Every row gives one point. To make a cloud, some directions were put in groups of two or more. Within a group, all points are equally far from the middle, so they leave a hole (a ring in 2 directions, a hollow ball in 3). The other directions are filled evenly. Then the cloud was stretched, turned, moved and blurred a little. Count the holes, and give their numbers of directions, smallest first.
In the rows, 128 means zero.

Cloud, 22 rows:
112,87,132
97,173,138
99,170,105
91,137,168
91,151,95
133,138,89
103,168,145
149,160,138
151,166,124
116,86,143
144,159,141
116,168,138
122,162,146
85,128,170
128,144,158
134,107,163
93,158,97
100,89,144
87,126,98
157,131,158
136,88,114
137,84,121
Holes: 1 (2)

Cloud:
178,118,120,178
121,155,132,109
150,149,178,127
161,155,153,85
154,176,128,133
112,122,111,166
144,116,172,127
176,132,146,166
161,142,175,128
145,158,136,163
112,115,120,129
128,97,121,138
153,160,175,104
113,163,178,109
147,158,110,146
175,128,144,98
140,101,107,176
156,146,135,174
119,84,134,182
126,132,165,96
122,147,116,129
162,136,126,94
148,109,166,141
163,183,141,97
185,124,156,134
119,127,136,106
168,107,140,168
Holes: 1 (3)

Cloud, 49 rows:
92,127,164,149,157,176
128,144,160,157,158,102
109,109,175,161,153,134
105,134,140,141,132,192
129,87,113,137,171,128
100,142,162,85,184,163
125,142,147,112,194,147
133,127,141,139,122,118
107,94,109,120,138,121
134,105,117,137,171,163
105,156,99,111,71,165
123,128,140,134,137,171
134,103,185,163,131,137
165,126,163,177,210,139
184,129,158,104,144,128
106,114,140,105,115,108
132,99,107,119,121,101
152,121,111,108,154,146
179,118,153,139,175,149
133,142,145,177,85,115
143,119,178,149,96,146
145,115,125,130,110,141
166,138,171,139,89,141
162,96,203,154,157,129
142,90,187,137,127,164
132,141,159,131,142,177
100,130,108,128,96,72
152,130,171,147,123,118
131,141,122,118,126,179
97,165,147,124,181,116
128,129,147,164,146,190
172,90,190,155,130,148
123,144,140,142,170,158
141,125,149,76,156,101
159,141,164,145,133,115
168,153,126,174,119,105
115,88,125,129,157,143
117,161,168,150,113,138
75,134,116,157,154,81
132,164,152,124,140,64
98,105,149,137,189,128
140,142,166,100,151,146
168,121,151,130,147,125
89,148,141,129,135,140
157,92,152,124,129,159
107,119,122,127,112,144
141,134,148,149,155,150
94,185,104,115,140,105
112,132,141,126,154,167
Holes: 0
